Rows are points. The points of each table are mixes of a few directions, plus a little noise. Count the directions of each table, and those that both share. Where both have some left over, give the other angles between the two spaces (their principal angles), to ten degrees, smallest first.

First (6 x 3):
[[-30 -16  -5]
 [ 60 -13  27]
 [  2   8  -3]
 [ 13 -42  22]
 [-24  20 -17]
 [-21  43 -25]]
Second (6 x 3):
[[ 50  -1   0]
 [ 26  -1   2]
 [ -4   0  22]
 [-59   2 -13]
 [-39   1 -43]
 [ 26  -1  32]]
Directions: first 2, second 2, shared 1; angles 70

First (9 x 8):
[[ -2   2   2  -5  -1   0  -2   3]
 [  6  -7  -6  15   3  -1   5 -10]
 [  9 -10  -9  22   4  -2   8 -15]
 [ 12 -13 -12  29   5  -2  10 -20]
 [ -3   4   3  -8  -2   1  -3   6]
 [-21  23  21 -52 -10   4 -19  36]
 [  1  -2  -1   3   0   0   1  -2]
 [-22  24  23 -55 -10   4 -19  38]
 [ 21 -23 -21  51  10  -4  18 -35]]
Second (9 x 8):
[[ -4   5   4 -11  -2   1  -4   7]
 [ -8   9   8 -20  -4   2  -7  14]
 [ -5   6   5 -13  -3   1  -5   9]
 [ 21 -23 -21  52  10  -4  18 -35]
 [-11  12  11 -27  -5   2  -9  18]
 [-24  26  25 -60 -11   5 -21  41]
 [ 16 -17 -16  39   7  -3  14 -27]
 [  8  -9  -8  21   4  -2   7 -14]
 [  8  -8  -8  19   3  -1   7 -13]]
Directions: first 1, second 1, shared 1

First (9 x 12):
[[ -4  11  18  -1 -11   2  -5 -17   8 -22  -7 -11]
 [ -7  12  24  -8   8  18  15  -7  -8  -6   1  -4]
 [ -2 -35 -60  15  17 -32 -22  50   2  39   7  29]
 [ -8   4   7   1  -5  -2  -9  -5   7 -14  -5  -4]
 [  8 -14 -27   5   3 -12  -4  16   0  19   4  10]
 [-11   7  15  -5  13  13   9   2  -7  -2   1   0]
 [ -8  12  21  -5   0  10   4 -11   0 -14  -4  -7]
 [ 28   7   6  -6 -14  11  20 -24  -7   4   5 -12]
 [  5  -2  -6   2 -10  -7  -7  -5   6  -5  -1  -3]]
Second (8 x 12):
[[-13  32  12   3  32 -17  17  13   7   8 -25  21]
 [  1  14  -5  -3   6 -17   1  -4   5   4 -18  -2]
 [ 10 -13  -7  18  16  -4 -15 -31 -20  10   7 -17]
 [ 10 -19   7 -13 -28  -8 -10  -7   5   4   7   9]
 [ -7   9  10  13   3  16   5  23   7 -18  12  20]
 [  1 -25  -5  29 -30   8   1 -13   9   0  21  -3]
 [ -4  -1  -5 -30  13   1   5  -6 -17  17 -12 -22]
 [  0   4  -6 -18 -13  22  -4  23   3 -25   8  -6]]
Directions: first 3, second 6, shared 1; angles 60, 80

First (10 x 20):
[[ 17   0   1  -5   9  16  -7  -7   3  -4  -3  -3   2 -10 -14  -4  -1   1
    6   1]
 [ 22   0   2  -6  11  21  -9  -9   4  -5  -4  -3   2 -13 -18  -5  -1   1
    7   1]
 [-28   0  -2   8 -15 -27  12  12  -5   6   5   4  -3  17  23   7   1  -2
   -9  -2]
 [ -9   0  -1   3  -5  -8   4   4  -2   2   2   1  -1   5   7   2   0  -1
   -3  -1]
 [  1   0   0   0   1   1   0   0   0   0   0   0   0  -1  -1   0   0   0
    0   0]
 [-59   0  -4  18 -31 -58  25  25 -11  13  10   9  -6  37  48  15   3  -3
  -20  -3]
 [ 60   0   5 -18  31  59 -26 -26  11 -13 -10  -9   6 -37 -49 -15  -3   3
   20   4]
 [ -1   0   0   0  -1  -1   0   0   0   0   0   0   0   1   1   0   0   0
    0   0]
 [  1   0   0   0   1   1  -1  -1   0   0   0   0   0  -1  -1   0   0   0
    1   0]
 [ -5   0   0   1  -3  -5   2   2  -1   1   1   1  -1   3   4   1   0   0
   -2   0]]
Second (10 x 20):
[[-16  -3   8  14 -20  30 -16  -2  17   7  10  -2   7 -10 -24  -9   2  22
   -4  34]
 [  4 -11  -5   4  -6  -6  12 -12  -9 -15  -2  -7  -4   6  17  -3  -1 -14
   12  -6]
 [ -2  -6   0  -1  -2 -16   2  -7  -5  -8   4   4 -10   0  13   1   5 -12
    2  -8]
 [ 17  14  -5 -16  26 -15   9  13  -9   7 -12   3   1   7   5  11  -6  -5
   -6 -26]
 [ 18   7  -8 -14  22 -21  15   5 -14  -3 -13  -1  -2  10  17   9  -6 -15
    2 -30]
 [ -1  18   4 -23  26 -38 -10  16  -1  16   4  26 -18  -8   2  18   6  -7
  -23 -27]
 [  1 -17  -5  18 -21  21  13 -17  -4 -19  -4 -21  11   9   8 -13  -4  -3
   22  13]
 [-17  -3   8  13 -19  28 -17   0  17   8  11  -1   6 -11 -23  -9   4  21
   -5  33]
 [ -9  -1   5  14 -15  34 -11   1  14   7   4  -8  14  -5 -24 -10  -2  23
   -1  31]
 [  3   3  -2  -8   9 -18   4   2  -6  -1  -1   6  -7   1   9   6   1 -10
   -2 -15]]
Directions: first 1, second 3, shared 0; angles 60

First (10 x 32):
[[ -2   9   3   8  -2  -7   7  16  -1  -5  14 -17   1   5  -6 -10   4   3
    3  13 -11   8   9  -2   2  -9   9  -9  -2  -7 -11  -3]
 [  6  -4  -6 -31   6  33 -20 -28  -6 -13 -26  60 -18 -25  33   2 -36 -34
   15 -16  30 -15  -1  26   6   5 -34  17   9   2  15   3]
 [ -5   6   5   4   0  -5   6  12  -1  -4  10 -15  -2   1  -3  -9   3   0
   -1  10 -11  10  10  -2  -1  -4   6  -9  -1  -9 -11  -1]
 [ -6   0   4   4   0  -6   5   5   1   3   3 -16   0   2  -6  -2   7   5
   -9   2 -10   8   4  -7  -4   4   8  -5  -2  -4  -7  -1]
 [-12 -12   5   5   2 -11   5  -6   6  16  -7 -24   2   3 -10  10  18  15
  -26 -10 -13  10  -4 -18 -14  20  13  -2  -2   1  -3   1]
 [  2 -17  -5   9  -2 -12  -1 -15   7  25 -11  -8  14  12 -16  23  22  25
  -19 -19   1  -9 -22 -17 -10  16  10   9  -3  18  13   2]
 [  9   8  -4   0  -2   4  -2   6  -4 -10   7  12   1   1   4  -6  -9  -6
   18   9   7  -7   1  11   9 -15  -6   1   1   0   2  -1]
 [-14  -8   7 -18   6  13  -4 -14   1  -2 -17   9 -17 -19  17   0 -12 -18
  -14 -11  -1  11  10   3  -8  20 -10   1   4 -10  -4   2]
 [ -4   4   4   7  -1  -8   7  11   0   0   9 -19   1   4  -7  -5   7   6
   -4   8 -11   8   6  -6  -1  -2   9  -8  -2  -5  -9  -1]
 [ 27  14 -14  12  -7  -1  -3  12  -6  -9  18  20  17  17  -6  -3  -5   6
   36  14  18 -25 -12  14  20 -35  -5   6  -1  15  13  -2]]
Second (8 x 32):
[[  2   3   0  20  -5 -19  10  15   3   8  16 -29  14  18 -21   1  21  23
   -4   8 -12   1  -4 -13  -1  -7  19  -7  -5   4  -4  -2]
 [  1   1  -1  10  -2  -9   5   7   2   4   8 -14   7   9 -10   1  10  11
   -2   4  -5   1  -2  -7   0  -4   9  -3  -3   2  -2  -1]
 [  2   3   0  24  -5 -23  12  18   3  10  19 -34  17  21 -25   2  25  27
   -4   9 -14   2  -5 -16  -1  -9  22  -8  -6   5  -5  -2]
 [ -2  -3   0 -20   5  19  -9 -15  -3  -8 -15  28 -14 -18  21  -2 -20 -22
    3  -9  12  -1   5  13   1   7 -18   7   5  -4   4   2]
 [ -4  -5   1 -35   8  34 -17 -26  -5 -15 -28  51 -25 -31  37  -2 -36 -39
    6 -15  21  -3   8  23   2  13 -33  13   9  -7   7   3]
 [  1   1   0  11  -2 -10   5   8   1   4   8 -15   8  10 -11   1  11  12
   -2   5  -6   1  -3  -7  -1  -4  10  -4  -3   2  -2  -1]
 [ -1  -1   0 -12   3  11  -6  -9  -2  -5 -10  18  -9 -11  13  -1 -12 -13
    2  -5   7  -1   3   8   1   4 -11   4   3  -2   3   2]
 [  0   0   0   3   0  -2   1   2   0   1   2  -4   2   3  -3   0   3   3
    0   1  -1   1   0  -2   0  -1   2  -1  -1   1   0   0]]
Directions: first 3, second 1, shared 1

First (9 x 32):
[[-17   1   6   0 -10  18 -32   2 -33  -9  28 -18 -10  -9  17  -5  24  30
    0  -5 -28 -10   6  38 -25 -20 -31   2  45  24   6  -4]
 [ 21  -8 -12  -7  -8 -10  18  -2  32   5  -8  20  29  -9 -14  21 -32  -9
    0   8  -6   4  -8  -6   1   4   6   5 -17   9  -3 -12]
 [ 13 -13  -8  26  27 -11  11  29 -14  -1  -1  11  11  12  -1 -10   0   1
  -14   1  -1   3  15 -26  18  16  21   2 -45 -21 -20   1]
 [  7   0  11  -2  -8  -1  -6 -16  19 -19   5 -14 -32  -7   8  20  11  -7
    5 -14  -3   2  -7  10  -3   1 -10  -7  13   1   0   3]
 [-12  12   5 -11 -22  18 -28  -9 -18  -8   3 -22 -33  -5  14  -4  20  19
    1   5 -15 -14 -15  22 -10 -24 -23   1  22  21   4  10]
 [-12  -4   3  -2   0  -3   8  -8  10   7   0   8  14   8   1  15  -3  -2
   10  -8   5  17  -6   5   0  16   1  -1  15   1   6  -5]
 [ 15   5  -2   7  28 -16  21  10   5   6  -2   5  16  -5 -20 -33 -11 -32
   -7   1  31  -8  34 -32   4   2  24  -8 -22 -35   5  -3]
 [-29   9  11  -8 -10  14 -18 -13 -16   1   3 -14 -20  11  15   0  21  13
   10  -7   0   5 -13  18  -4  -1 -13  -1  34  10   9   9]
 [ 13   0 -15  -4   4 -10  25   7  16  19 -28  24  27   6 -19  -5 -31 -14
   -5  20  15   1  -6 -32  18   6  27   5 -45  -8  -6   1]]
Second (8 x 32):
[[-20  13  10   7  -3  -4 -23 -17 -19  -8 -12  -1 -19   6  14  10  14  11
    2  -2   3  14 -21   7  11   9 -27   3  -9  18 -18  -4]
 [ -6  21 -19   1 -11 -12  -4  10 -10  14  21  -4  43  -5  -6 -22  -5  17
    2  16   8  -5  13 -12 -17 -18  22   9  17   6 -13  -8]
 [ 24 -13   7   0  -1  10  -1  11  -2 -35   9 -12  -7 -19 -16 -17   5  20
  -17  18 -36 -10   3  -6   8 -14 -19   4  13   8   4  -2]
 [  5   5   1  -4  -4   2  -2 -10   8  -3  -9  -3 -23  -2   5   6   6  -9
   -1  -3  10  -1  -2  -2   2  -2  -2  -5  -4  -8   2   0]
 [-20  31 -14  -7  -9 -12  -2 -23  11  42 -17   6 -10  18  22  16   1 -30
   18 -18  60   7   3  -4 -14   2  32  -9 -11 -21  -3   0]
 [ 11 -17   8  -8   4  28   5   9 -10 -19 -10  -5 -23  -3  -9 -20  13  18
  -18  16 -25  -8   6  -5  13  -9 -16  -2  17  -7  24   3]
 [ 41 -50   8   4  20  -4  36  23  45 -14  22   8  21 -15 -24  21 -33 -33
    2 -19 -35 -11  10  11  -5  14  12  -7 -17  -8  17  12]
 [-35   9  -1   7   3  -6 -11  -5 -22  23  -4  11  18  20  14   7   1   6
   12  -7  14  15 -12  10   1  16  -1   6  -7  12 -11  -1]]
Directions: first 6, second 5, shared 1; angles 30, 40, 40, 80

First (8 x 32):
[[ -7   1 -19  -3   6 -10  11   0  11  14   1   6   4  -3  13 -11  -2   0
    7 -13  10   2  -9  15  39 -13 -10   4  -9  12  -7   7]
 [ -6  -2  -5   5   0  -4   0   9  -8   8  -1   1  -6  11  12  14  -5   4
    2  -6  17  -2  -4  -2   5  14  10  -1  13   6  -6  -2]
 [  3   8   0  11 -27  41  -6  14  -1 -31  -2  -5  -4 -10   6  -8  -8  -9
   16   1   3 -25   2   6 -17 -12 -19   5  27  12  -8  19]
 [ 18  -7  10  -4  -4  17 -14  -7   2  -9  -3 -13   2  -3 -14  -2   7  20
   -7   5  -5  -3   8  -6 -18  13  -6   3   3 -10   2   3]
 [  1  -3   5 -10   9  -9   1 -28  -8  -1  10  -3   2   2 -23  13  15   4
  -19  -4 -28  18   9 -11   3   9  12  -8  -2 -16   5 -10]
 [ 30  -8   5 -14  -1  -4 -29  -7  14   1 -26 -21  -4  12 -14 -11   2   7
  -17  19  -4   6   0  13  -6  11 -12  -3   0 -20   8   2]
 [-25   8  -7  21  -2  17  30  36   4   5  18  26  11 -27  36 -16 -12   2
   41 -14  35 -26  -8  -3   2 -24  -8  17 -17  37 -10   9]
 [-14   3  12  -8  18 -48   7 -17 -15  13   3  10  -5  16 -15  20   4 -28
  -23  10 -29  29   1 -13  -8   3  34 -18 -15 -21  17 -27]]
Second (8 x 32):
[[-22   7  -9   0   6 -17  20 -12  -8   3  15  14   0  -1   0   7   3 -21
   -1 -12 -18  11  -1  -1  23 -16  10  -6  -4   3  -1  -5]
 [-17   7  -7  -1   5 -14  16 -11  -6   2  12  11   2  -2  -1   6   1 -18
   -1 -10 -15  10  -1  -1  18 -12   9  -5  -3   4  -2  -4]
 [-10   4  -4   0   3  -7  10  -6  -4   1   8   6   0  -1   1   4   1 -11
   -1  -7  -8   5   0  -1  10  -7   5  -3  -1   2  -1  -3]
 [ -5   2  -2   0   2  -4   4  -3  -1   1   3   3   1   1   0   2   0  -5
    1  -3  -3   3   0   1   4  -3   1  -1  -1   1  -1   0]
 [-32  11 -14  -1  10 -26  30 -20 -12   4  23  21   2  -2  -1  12   4 -33
   -2 -18 -27  18  -2  -2  33 -23  16  -9  -7   6  -2  -8]
 [ 24  -9   9   0  -7  19 -22  14   8  -3 -16 -16  -1   2   0  -9  -2  23
    1  13  20 -13   1   1 -23  17 -11   6   5  -5   1   5]
 [ 57 -21  22   2 -16  45 -55  34  19  -7 -40 -37  -4   4   1 -21  -7  56
    4  33  47 -31   3   3 -60  41 -27  16  11 -11   3  14]
 [  6  -1   3   0  -2   5  -5   3   2   0  -4  -4   0   1   0  -2  -1   5
    1   4   5  -3   0   0  -6   5  -2   2   2  -2   0   2]]
Directions: first 6, second 1, shared 1

First (9 x 32):
[[  4   7   9  16  13 -22  15  -8  27  30   0  -5  17   6   2 -23  -4  -6
  -35 -10  -1 -11 -17  15   5  -4 -12   6 -18 -10   3 -29]
 [ -5  -6  -2   2  10 -10  18  -5  13   9   5  -9  15   8  -2 -18   0 -16
  -12 -15 -12  -6 -14   9  15  -3   7   0   2   0   5 -16]
 [  1   4   1   8   7 -13   5  -7   7  16   8  -5  12   4   5 -13   1  -3
  -14  -1  -2  -8 -10   7   5  -3  -1   0  -8   0   4 -21]
 [ -7 -14 -10 -33 -12  22  -5  11 -34 -42   8   2 -16  -5  -3  28  13  -7
   55  13  -4  10  22 -20   4  -7  31 -16  31  21  -2  38]
 [  8 -11  -3   4 -11   3   1  -2   7 -10 -18   5 -10  -8 -11   5  -9   8
    5 -22  10  24  -1  -2  -2  12  -6  25   4   1  -4  16]
 [ -1 -11   2  -2   6  -7  21  -2  16   0  -4  -6   8   4  -8 -10  -1 -16
   -3 -20  -6   3  -9   6  14  -4   7   5   6   1   1  -3]
 [  2  16  22  -1  10  -3   7  10  21  10 -11   5  -5   1  -1   4  -4  -5
  -16  13   8 -13  10   4 -10 -11 -16 -13 -12 -16  -7   3]
 [-22  -3 -38   7 -14  46 -48   3 -54 -17  11   4  -6   5  14   5  -2  22
    3  13 -23  -5  -2 -10 -11  31  -2  -5   4  -2   6   5]
 [ 19  18  18  -2 -10 -15 -15  -1  -4   5   2   9 -14 -15   5  22   5  22
   15  29  31   6  20  -9 -20 -11  -9   0 -11   7  -6   6]]
Second (10 x 32):
[[ -8   5 -15   4  17  -2  12  11  -8  14   6   1  16   6   6  -7   2 -21
  -16   8 -31 -23   1  16   2 -15  -3 -20 -17 -18   3 -12]
 [ -8  12   4   2   5   3   6  11  -9   5   1   5   5  -2  12   4   0  -8
   -5  18 -13 -16  10   6  -9  -8  -5 -22  -7 -14  -3   0]
 [ 16   7  24  13 -20 -21  -2 -13  16   2  -1   0  -8 -12   3   5  -1  23
   14   9  33  16  -1 -12  -7   7  -2  16  10  14   3  -6]
 [ 20   9  27  17 -23 -31   3 -18  19   6   1   0  -5 -14   4   3   0  27
   16  10  37  19  -3 -12  -6   8   0  20  12  19   5 -11]
 [  4 -20  -8 -13  -6  16 -18  -9   7 -19  -8  -7 -16   5 -21   0  -2  10
    6 -30  17  23 -10 -10  13  16   7  29  11  19  -1  15]
 [ 12 -11  -3   5  -8 -11  -5 -13  15  -1  -2  -8  -4   2 -13  -7  -1  12
    0 -18  14  16 -14  -4  12   8   3  28   2  17  10  -7]
 [ -9  -6   2 -18   6  12   4   0 -14  -9   6   0   3  -1   5   3   4 -11
   13  -9  -1   2   6  -3   2  -4  12 -11  11   4 -13  11]
 [-26   8 -34  -4  29  40  -7  39 -21   3  -9   9   1  17  -1   0  -7 -28
  -39  17 -60 -44  11  22  -8 -11 -22 -37 -31 -46   1  11]
 [ 10 -13  -1  -1  -5 -15   2 -17  10   0   5  -9   3   0  -9  -8   3   5
    9 -22  15  18 -13  -4  15   4  12  23   8  23   4  -9]
 [-11  10   7  -6   5  11   5  10 -15  -1   1   7   1  -3  14   7   2  -9
    3  16  -8 -12  14   1 -11  -7  -2 -25   0 -14 -10   9]]
Directions: first 5, second 4, shared 1; angles 30, 30, 40
